Rows are points. Each copy is the shape, with its points in the same order, turned, moved and blurred by noise. Is it also mirrored, or only turned?

Shape (9 x 3):
-5; -36; 47
8; -59; 37
-41; 36; -24
-53; -48; -22
20; -27; -16
15; 32; -45
7; 7; 44
-44; 85; 29
-22; 106; 39
Copy 1 (9 x 3):
-21; 10; -9
-14; 18; -27
41; -60; 40
11; -62; -37
40; 2; -19
83; -16; 26
-3; 5; 39
10; -53; 102
14; -24; 126
Copy 1 is: mirrored
Copy 2, 9 rows:
-70; 10; 40
-92; 26; -1
8; -50; 7
-74; -42; -22
-41; 26; -32
28; -3; -26
-35; 20; 40
32; -48; 61
49; -15; 77
Copy 2 is: mirrored

Shape:
55; 21; 31; -40
-67; -85; -10; -20
-49; -58; -34; 38
22; 44; 8; 39
4; -4; -4; -38
4; 38; -66; -50
-9; 29; 42; 50
4; -79; -26; 40
Copy 1, 8 rows:
48; -27; 92; -19
-97; -37; 17; 51
-64; 16; -16; 50
35; 47; 27; -31
-1; -40; 44; -1
38; -68; -14; -34
-6; 66; 49; -31
-23; 18; 5; 90
Copy 1 is: only turned
Copy 2 (8 x 4):
0; -17; 59; -18
49; -72; -58; 72
-4; -47; -93; 39
-60; 3; 7; 2
19; -10; 18; 17
42; 61; -12; 12
-81; -31; -9; 26
7; -64; -76; -7
Copy 2 is: mirrored
Copy 3 (8 x 4):
53; 40; -32; 24
-42; -15; -14; -99
-78; -24; -2; -40
-18; 19; 4; 58
3; 38; -31; -22
-31; 94; -73; 0
-14; 8; 49; 31
-53; -58; -40; -28
Copy 3 is: only turned

Shape (12 x 6):
70; 24; 33; -55; -17; -22
78; -17; -43; 36; 60; 23
-27; -39; -60; 39; -15; -47
-53; 51; 36; -43; 67; 38
59; -38; -52; -63; -26; -38
73; -54; -49; -40; -31; -10
-24; 18; 4; 37; 42; 63
36; -33; -84; 24; -12; -32
54; 6; -79; 30; 11; -24
-36; 1; 62; 0; 64; -9
2; -42; -33; 26; -2; -13
-17; 11; 60; -30; -45; 32
Copy 1, 12 rows:
24; -3; -12; 53; 46; 79
-60; -91; 39; 3; 4; 36
60; -48; 45; -26; -30; -37
-71; 76; -10; -48; 46; 25
48; -74; 19; -3; 72; 52
52; -100; 37; 2; 41; 67
-64; 5; 4; -40; -37; 10
43; -90; 16; -4; -2; -15
-17; -94; 9; 13; -4; -8
-42; 61; 51; -1; 5; 14
31; -41; 51; -19; -22; 12
20; 52; -31; -29; -13; 87
Copy 1 is: only turned
Copy 2 (12 x 6):
7; 99; 60; -21; -13; -25
37; 67; -59; -40; 51; 39
-80; -13; -38; -20; 33; -13
44; -12; 49; 16; -65; 63
-26; 61; 6; -95; 4; -56
-3; 60; -12; -81; 27; -67
42; -13; -27; 37; -3; 43
-51; 39; -63; -54; 29; -18
-38; 65; -74; -45; 18; 8
11; -10; 63; 18; 14; 62
-29; -1; -22; -19; 38; -19
25; 10; 54; 41; -25; -44
Copy 2 is: only turned
